Rows are points. Two turns around zero, p and q, are shown by what they do to some points. Write where each new point lands after one turn and then the other. Backwards means that the second turn is done in reverse. Each puzzle has new turns, and all numbers are rounded.

Turn p:
[ 39 -27  37] -> [  0 -59  10]
[-10  -7 -25] -> [-18  20   7]
[ -3  27 -36] -> [-16  32 -27]
[ -3 -10  36] -> [ 26 -22  15]
[-23  18 -13] -> [ 8 30 -6]
Turn q:
[ 24  39 -47] -> [ 53 -32  22]
[-3 -6 18] -> [-18   6   0]
[  6 -27  17] -> [-26  -2 -20]
[-26  -1 -29] -> [ 31  21 -11]
[-2 -4 41] -> [-39   9  10]
Where do these land?
q, then p: [-27   2  11] -> [ 17  10 -21]
q, then p: [ 26  -9 -29] -> [-35 -14  14]
q, then p: [ 32 -17 -25] -> [-38  -6  21]
q, then p: [-12  27  26] -> [39 -6 -2]
q, then p: [ 10  -6 -34] -> [-32 -16  -3]
q, then p backwards: [-29   3  51] -> [-16 -21 -52]

Turn p:
[ 17  16   1 -54] -> [ 41   8  39 -15]
[ 13 -33  27 -19] -> [-9 27 33 22]
[17 -4 -6 38] -> [-34 -24  -6   0]
[-36   9 -35  37] -> [-12  -7 -58 -19]
[12 30 16  8] -> [ 13 -32   5  12]
[-23 -18  -2 -11] -> [  3  29 -10   2]
Turn q:
[  9   7  47 -12] -> [-49   0  -7   8]
[-20 -10  33  -8] -> [-23  22 -19  17]
[ 23 -13   6  17] -> [ -3 -26 -17  -5]
[-34   9 -48  53] -> [ 68 -11  12  38]
[16 31 -3 -8] -> [-12 -11  31  -6]
[ -4  -1 -43 -23] -> [ 30  18  19 -29]
[ 10 -23   8 -19] -> [-12   8 -19 -22]
Where do these land?
q, then p: [ 21  -8 -19  -4] -> [ 5 17 23 -6]
q, then p: [  9 -27  -1 -17] -> [ 19   9   4 -25]
q, then p: [ 14 -22  -5   3] -> [ -1  13  10 -21]
p, then q: [-9 17 27 26] -> [ 30 -18 -22   6]
p, then q: [-17  30  13  37] -> [ 44 -11 -23 -13]
q, then p: [-24 -23 -12  31] -> [-29 -26  10 -25]
q, then p: [  6  33  -4 -76] -> [73  5  0 40]

Turn p:
[ 30  23   2  -9 -29 -34] -> [ 20 -33  20  16 -28 -25]
[ -1  32  -9  19  32 -32] -> [-26   3  31  40  11 -14]
[ 29   5  31 -13   1  36] -> [ 11   4 -19 -33   9 -40]
[-18 -36 -34  -1  -2  14] -> [-19  -4 -20 -13  -5  45]
[ -8 -43  17 -36  12  38] -> [  0  22 -12 -65   5  15]
[ -7 -40   0  42  -6 -34] -> [ 14 -30  15  16  34  43]
[ 10  -8   7  -1 -10  27] -> [  8  -2 -25 -18   4  -7]
[-40  24 -11  16   3 -29] -> [-2 22 19 47 -6 18]
[  5  43  -3 -15   0  15] -> [ -8  17 -10  11 -23 -35]
Turn q:
[-56  -2 -25 -30  12  14] -> [-65  -1 -21 -15  -3  10]
[ 17  28  -5  -2 -62  31] -> [ 14  -1   2  50 -19  53]
[  4 -15  -9  36  -2 -26] -> [ 31 -22  -8 -26  -8  -7]
[ 13   4  -7 -28  10  10] -> [-12  26  -8  16   0  -9]
[ 29 -15  -4 -26  16  22] -> [ -5  19 -15  32   7 -28]
[ -6 -18  27 -29  10 -11] -> [-10  14   0  -6  42  -8]
[  0  -2  11  76  18 -13] -> [ 34 -48  32 -30 -21 -24]
[  0  19  12   2  -2 -27] -> [ 13  15  17 -21   3  12]
Where do these land?
p, then q backwards: [-24  -4 -10  -2  14  25] -> [ -8   6 -14 -33  -4 -10]
q, then p: [-13  -1 -13 -23 -47 -14] -> [-32  11 -45  -7  -5  -5]
q, then p: [  1 -21 -13 -26  18  -7] -> [-24   6  16  21 -18   8]
p, then q: [ 65 -22 -19  21  23   8] -> [-30 -14 -40 -37  35 -28]
p, then q: [ -9  36   6  56 -15 -31] -> [ 42 -40  23 -14 -22 -34]
q, then p: [  3 -18  38   9  -5  11] -> [ -8  -3  17 -13  38   0]
p, then q: [-24  30  11 -35  13   8] -> [ 8 23 26 -8 -9 40]

Turn p:
[-18 -10  40 -31 -46   0  -8  62] -> [  4 -74  15   0 -55 -12 -10  -1]
[ 19 -11 -18  -8  -6   5  52 -38] -> [ 42  36  -5  -7  21 -12 -37   5]
[ -7  46 -18  18 -34  34  17 -17] -> [ 16  17   1  23   2 -15   7  66]
[14 19 15 42 18 23 22  8] -> [ -9  27  17 -20   1 -39  25  16]
[ -9 -41  14  23  11   6  -2 -52] -> [ 29  45 -25 -19 -13  22  20 -23]
[ 42   8  12  16 -15  21 -14  17] -> [ 13  -8  44   7   4 -15  30   2]
[-20 -22 -28 -30  14   0  -6   3] -> [-10  -2 -26  27  -1   6 -24 -26]
[-26 -10  33 -27   6 -27  16  27] -> [-14 -38 -18 -33 -21  -7 -25 -14]
[-10   8  -7  -8  35 -28 -24   0] -> [-37  -7 -16  -5  22  20   4 -16]
[ 13 -27   0  21   7 -36  -8  25] -> [-24   4  33 -18 -12  18  -8 -29]
[  1  41 -42 -16  10   0 -45 -34] -> [-13   0 -20  43  51  35  18  20]
Turn q:
[ 36 -57 -29  -8  23 -17 -27   5] -> [ -3  25  -4  -4  -4 -22 -32 -70]
[-14  13  48   0 -17  46  15  11] -> [ -3  13  33  -9 -24  31  29  42]
[-16  38 -29 -16   5  -9 -18  16] -> [-11 -16 -48 -23  12   3  -1  11]
[ 38 -17 -35  -7  51 -23  -5 -15] -> [ -3 -13  -6 -10  23 -32   0 -68]
[  7 -59  15  22   7   0  42  21] -> [ 14   5  59  12   1  29 -32 -29]
[-20  37  29 -21 -28 -12   3  -9] -> [19  6 -9 -7 10 -9 14 56]
[-26   8 -13  -9 -15  20   2 -24] -> [ 17 -18 -18   8 -29   2  12  15]
[  2  26  22  18 -47  24  21   4] -> [ 1 15  7 31  0 33 26 41]
[ -6  12  -7  21  21 -29 -33 -10] -> [-31 -16 -13   2  11 -37 -16   1]
Where do these land?
p, then q: [ -3 -22  33  25   8  36  12 -13] -> [ 35   7 -17  16  41   2  18   6]
q, then p: [ -1  -2  -7  46   2 -10 -58  -7] -> [-38   7 -17   1 -34  47  -4  23]
q, then p: [-19  13 -31 -59 -39 -14  10 -16] -> [  3  10  53  39  43  -8 -23 -13]
q, then p: [ 15  23 -33 -13  -9 -18  25 -19] -> [ -4  42  14   2  26 -10 -11 -22]
q, then p: [-19  -2  -9  -4  16 -24  -3 -17] -> [ -3  -2   9  -2   3  26  -8 -28]
p, then q backwards: [ -3 -20 -35  50   5  24 -41   6] -> [ 47 -10  17  29 -28  46  -8  -7]
p, then q backwards: [ 14 -25  -8 -10 -10 -22   4   4] -> [ -4 -31  -7   3   8  -3  16  15]
q, then p: [46 -6 60 11 21 43 -5  2] -> [ 14 -25 -34 -56 -12 -28  -5  47]
q, then p: [ 0  5 47  7 44 42  3 24] -> [ 27 -42 -43 -23 -29 -27  -9   7]
p, then q backwards: [-23  25  -9 -14 -35 -34  26  13] -> [-59  -1   8  16  -7 -15  -4  24]
p, then q: [ -9   9  -8 -39  -3 -24  27  22] -> [-16  15 -13 -12 -26 -26 -34 -14]

Turn p:
[-31  -1 -12 -25  20 -22  36 -19] -> [-22 -24  27  26 -11  -9  32 -24]
[ 24  20 -16   3 -44  -9 -20  -9] -> [ -5  14 -44  -8 -18  -5   9  34]
[ -2 -22  23 -10 -20  47 -27   9] -> [ 14  35   8 -22  24  43  -2  13]
[ 17  18 -20 -27  -4  35  -2   9] -> [  1  28  -2 -40  -6  -7  22  -9]
[-16  18   0  45 -18  -5  51 -44] -> [ 26 -32  26  29 -53 -11  10  36]
[  7 -27  42  -8   0  19   1  34] -> [ 36  17   1   2  32  30 -10 -24]
[-35 -36 -21   3  12   2  12  36] -> [  5 -14  27   7  55 -16  15  -2]
[ 34 -12  -6 -23  41 -22 -21 -12] -> [-38  25  -8  10  -3 -17 -29 -36]
[  2  42   9  41  13 -45 -32  -4] -> [-17 -48 -36  -4 -19  -8 -48  12]
Turn q:
[  1  26  22  -2 -33  65 -13  33] -> [ 34  61  -6  -2 -10   4 -10  51]
[-14 -12 -27   2  -2 -23 -45  -3] -> [  3 -29  28  27  16 -18 -26   0]
[ -9  -4  -1  -6   1  -4  52 -16] -> [-27   8 -28 -16  16   6  24 -20]
[ 1 54  2 19 -6 46 -9 34] -> [  7  35   8   9 -22  12  13  67]
[ 14   4 -13   1 -12 -33 -49 -45] -> [ -2 -52  -8  16 -12 -34 -42   2]
[14 -2 29 10 20 19  4  9] -> [ 18  16   0  -3 -31  11  17  -7]
[  2 -34  21  26   1 -25  50   1] -> [ 13 -15 -28  -9  18  28  39 -39]
[-22  13 -11 -36   3 -37 -37  -8] -> [-30 -19  22  15   4   2 -53  -6]
[ 27 -21  -5  -9  10   7  57  29] -> [  3  13   5 -54  14  17  41 -15]
[-15 -23 -18  -5  17 -14 -11 -34] -> [-17 -17   6  17   6 -30  -5 -31]
Where do these land?
q, then p backwards: [ -4 -28  22  -2  -2  36  17 -10] -> [ 41  -5  -3 -25  -7   9  14  17]
q, then p: [  1 -21   5  -1  14  29  23  30] -> [ 16  -1  -1 -10 -42   4  12 -26]
p, then q: [  9   5 -74  23   2 -35  -4 -31] -> [ -6 -34  13  29  52  56 -10  -6]
q, then p backwards: [-12   7  47  24   3 -27  -3  17] -> [ -8   2  56  -7 -20 -11   7 -12]
q, then p: [-19  15 -40 -30 -20 -24   7 -15] -> [-36 -28  23  -3  36  10 -11 -14]
p, then q: [-24   2  22  -5  26  41  -7 -13] -> [ 12  42 -16   0 -27  -1 -25 -11]
q, then p: [-15   6 -41   2 -23 -32 -21  10] -> [ -3  -6  18   6  41   6 -40 -18]
q, then p: [ 16  17 -69  -1 -13 -25 -43  -7] -> [ -5 -13 -12  37  66  19 -31 -25]
p, then q: [28 27 43 13  8 19 28 21] -> [ 19 -18 -17 -39 -18 -40 -24  10]
p, then q backwards: [ 12   2  48  23 -26   6 -11  -5] -> [  3  16  44   7 -28  -8 -16  21]
q, then p: [  9 -31  36 -44  29  11  14   3] -> [-26  14  -7  -9 -54  32  20   9]

Turn p:
[ 15   5  16  36  -5 -43 -15  11 -35] -> [ 22 -26  -9  -2  19  12 -50  16 -26]
[-10 -41 -22  18  -4   6 -12 -53  18] -> [ 13 -54  16  11 -31  -3  29  -6  25]
[-38  19 -28   1  21  29   6 -14   4] -> [-11   7  -1  39   9 -33  20 -10  27]
[ -3 -36  21 -16   7  22  19  18 -10] -> [-12  16 -34 -16 -27  17  -3 -11  19]
[ 31  26 -26  17  -7  -8   8  29  -2] -> [  2  19  21  17   5   2 -22 -16 -42]
[-27   3  13 -41  -9   2  49   5  16] -> [-50  17 -20 -15  18  14  34 -13   8]
[-21   5 -29 -10   9  -6 -29  12  26] -> [ 21  10  -4  22   1 -18  37  13 -16]
[ 43  16   4   1 -23 -20 -34   1 -46] -> [ 25   5  31  -2   8  32 -47  36 -11]
[ 30  16  35  37 -39  -7 -30  13 -18] -> [ 48  -3  19 -30  25  19 -45  -7  -9]
[-20 -12  18 -43  51  26  39 -22  46] -> [-58  10 -20 -27 -27 -44  46  -3  27]
Turn q:
[-38  23 -19 -36 -18  -1  -4  31 -33] -> [ -8 -16   9  17   3 -13  41 -41 -42]
[ 16 -29 -37 -21   5   1   1 -25  28] -> [-16   7 -16  12  17 -38 -10  42   2]
[  9   9 -16 -49   1  -9  26  46   1] -> [ 28  -5  -3   8  11 -11  53  17 -39]
[ 33   6  21  32 -32  -6 -23 -18 -28] -> [-14  -8 -10   6  23  56 -29 -14  14]
[ -4 -21 -13 -10  44 -24   9 -17  -9] -> [ 15  30   9  39 -12 -24  -6  12  10]
[ 23 -17  42  15  48  60   6 -63  44] -> [ 20  16  37 -52  19 -31 -63  32  60]
[-15  24  12  10  -3  -6 -16  19  -9] -> [  7 -20   0  -1 -16  14   9 -28   1]
[ 20 -34  36  47 -28  11 -38   0   2] -> [-26   9 -30 -28  13  42 -13 -14  52]
[ -4 -16 -26   2  -4  10  39   4  -1] -> [-20  22  15  -4  -7  -5  13  27 -23]
[-43  35  13 -24 -15 -24  22  14   7] -> [ 24  -7  -8 -11 -27 -12   6 -31 -52]
[  3  21 -12  33   3 -12 -22   8  -3] -> [-10 -28  -2  15 -24  22  -3  -3  15]
Where do these land?
p, then q: [  2  -7  22  21  38 -26   1 -42   5] -> [ -6  33 -49  18  -2 -15  27  -7   6]
q, then p backwards: [ 21 -23  39  35  -2  -4  20  13  32] -> [ 10 -29  45 -34 -10  12 -23  16 -16]
q, then p: [ 19 -18 -33 -25 -31  37   9  21 -45] -> [-43   1 -53  10   9 -35 -23 -11  25]
p, then q: [ -4  40  31   3  17 -22  19  22  24] -> [ 24   4  14  54 -11 -23   6 -20 -10]
p, then q: [ 14  13 -31   4 -33  -9 -36  27  32] -> [ 26  10  37   5  27  50 -10   8  -2]
p, then q: [  6 -33   8  38 -11 -28   5 -36  10] -> [-22  48 -21  -1  34 -13   6   5  18]
p, then q backwards: [ 12 -30 -17  -2  24 -13 -26 -36 -28] -> [ 20  26 -32  29  32 -14  -1  -2  26]
p, then q: [-18  38  24 -23  -5  17 -48 -22 -27] -> [ 55 -29 -15 -17 -21  -3  26  27  24]
q, then p: [ 23  23 -29  15 -31   4  16  14  20] -> [  5  26 -37  19 -17  30  -1  -9  14]
q, then p: [-18  -9  50 -31  -7  -9  18  -6 -47] -> [-25  -6  46  -5  10 -33 -37  24  25]
q, then p backwards: [-22   0 -34 -36  17  32   3  11  29] -> [ -5  21   1   1  39 -11 -13 -29  46]
q, then p: [-34   7 -31   2  23  21  19  33  -5] -> [-27 -15 -20 -27  31  35  -7 -18   1]

Turn p:
[  0  42 -35 -17 -23  26  11  11  14  14  13] -> [ 16  26   8  43   5   8  29 -22  30   7   6]
[-29 -22   4 -24 -25  -9 -14  11   5 -12 -14] -> [-16   1  -7 -23 -11 -23  25   9   3  32   7]
[ -3  35 -16   6  10 -34  -1  42 -21 -11   6] -> [-17  27 -29  -9  47  16   4 -24   7  -4  -6]
[-16  49  21  18 -38   2 -17 -25 -25  29   9] -> [ -3   9  26   5   7  12 -26 -32  15  11  66]
[ 30  -8 -42 -29  26 -46  26 -35  -9   7   8] -> [-36  -2  19  17  14 -36   7 -10   1 -61 -34]
[ 33 -16 -37  15  40  20 -13  -8 -24  46  25] -> [ 18 -42  25   4  11  23 -17 -14  42 -39 -36]
[-24 -11   0  -4   4  28 -22 -18  12 -27 -18] -> [ 29   2  -2 -24 -21 -11  19  30   2  -1  18]
[  5 -35   9  33  15   2   2   8  33  -9 -38] -> [  1  11 -10 -20 -34  18 -18  42 -13   5 -30]
[-36 -17  25  42 -28  25 -13  17   7 -28  16] -> [ 24  -1  13 -32   1  34  11  17 -28  48  20]
[ 36  -7  30  17 -19  -2   0  19 -33 -24   5] -> [-25 -33 -24   6  13  36  -4   6 -28   5  18]
[ 41 -14  19 -24  28  15  -2 -16  38  22  21] -> [ 23 -30   5  44  -2 -28 -29  26   4  -3 -27]
[-39   4  21 -32  11 -25  42  -6   2  -7 -34] -> [-10  32 -24 -14 -29 -47   0 -28 -32  -1  -2]
Turn q:
[-29  -6  13  33 -38  39  27   9  -1 -24 -12] -> [ 10 -19  -5  19  48  16  12  34 -27  32  -9]
[ -9  11   6 -23  22 -19  12 -39 -11  -6 -10] -> [ 17   7  31 -10 -27  32 -12   0   4 -13   4]
[ 30 -14 -20 -44   4  16  13  -7 -15  52  17] -> [-35  -4  30 -29   4 -18   5   1  59 -19  -3]
[  4 -30  18 -41   1 -45 -31  -9  18  -3   5] -> [-24  12 -16 -25 -31  16 -46 -31   0  -8 -21]
[-24 -48  30  -8  39   4  16  -6  -9 -14   0] -> [ -9  51  11 -11   6  37   7  10 -14  -5 -36]
[ 27   1   2  40 -11  -8   5   5   4 -24  26] -> [ 28 -11 -34  11 -13 -20  16  12   0  11 -24]
[ 43 -10 -10  16 -22 -15  -5  10  -6   2 -43] -> [ 12   2 -45  11  12   2 -21   5  38   2  25]
[ 19  76  30  -5   4   2  16  25  -7 -58 -16] -> [ 27   6   5  21 -47 -20 -15  55 -30  42  44]
[ -4  23 -19  14 -12 -19 -14  10 -28  19 -11] -> [ -1 -16  -1  41  -2  -8  -5 -10  11 -21  22]
[-27 -40  -6  -5  12   0  27   8  22   0  18] -> [-21  14   6 -11  10  23  27 -19  -3  22 -33]
[-41  63 -21  39  12  18 -21 -14  21  52  -3] -> [  8 -43  19   5  12 -11  48 -28 -39 -41  55]
[ -5 -24   5   5   0   1 -12  -9  -6  42   5] -> [-22  -5  -5  -8  17   7   7  -9   9 -38 -10]
[ 15  -4 -28 -21 -12  26 -33  18  19 -38  24] -> [  8   6   3 -15  11 -55 -25 -21  -9  36 -14]
Where do these land?
p, then q: [-21  -4  33 -20 -12  13  22 -22 -22  15   2] -> [  4 -28  -3   1  -7  11 -19   0  17 -27 -40]
p, then q: [-15  18  14  26 -11  13 -13  10 -24 -31  -4] -> [ -7   1  37 -12   0 -35  12   8  15   2 -16]
p, then q: [ 26  23 -48 -33 -10  27  46  26  36  34  -5] -> [ 52 -40 -42   2  21  32  37  13  -5   8  40]
p, then q backwards: [ 40   9 -15  -8   2 -20   9 -75  23 -29   7] -> [-16  38  28   8  19  28 -23   9 -66  28   8]
p, then q: [  2  18   6   9  18 -26  25  18 -27 -41  -3] -> [30 20 53 23  0 -8 -1 -5 11  1  2]
q, then p: [ -6   8  -8 -14  43  18  15 -55   9  63  -8] -> [ 33 -16 -23  35  -2 -43  27  10 -62  12  10]
p, then q: [-30 -23  -4  -3   1  14   8  -4   1 -36  -6] -> [-17  -4  15  11 -12   5  -8  23  36  17  -1]
p, then q: [-26  -8  25   6  -8 -10 -39   5  36   1   7] -> [-50   3 -10  -4 -22 -19   3 -11   5 -21  19]
q, then p: [  3  -4  -6   1  -4  -7 -13  54 -21 -16 -45] -> [ 24  25  30 -12  41  28 -21  -8  25  -5   1]
q, then p: [ 19   9 -21 -16  10  25 -18  46  34  12  12] -> [-21  22  29  -7  24 -45 -11 -34  -3  -4  -8]
p, then q backwards: [ 14 -23  29  21  14  -2  -9  17 -18 -10  -8] -> [ -1  -5  33  -2 -33  -6  -4 -15  23  -1  -7]
p, then q backwards: [ -2 -29   4   2 -14 -43 -51 -27 -42  32  30] -> [ -3   9 -21 -59 -44  38  -4 -13   9  48   3]
p, then q backwards: [ -3   7 -11  30 -30  -1  19   7  14   7  21] -> [-40  -9  -8 -14  15   0  23   4  -7 -15 -10]
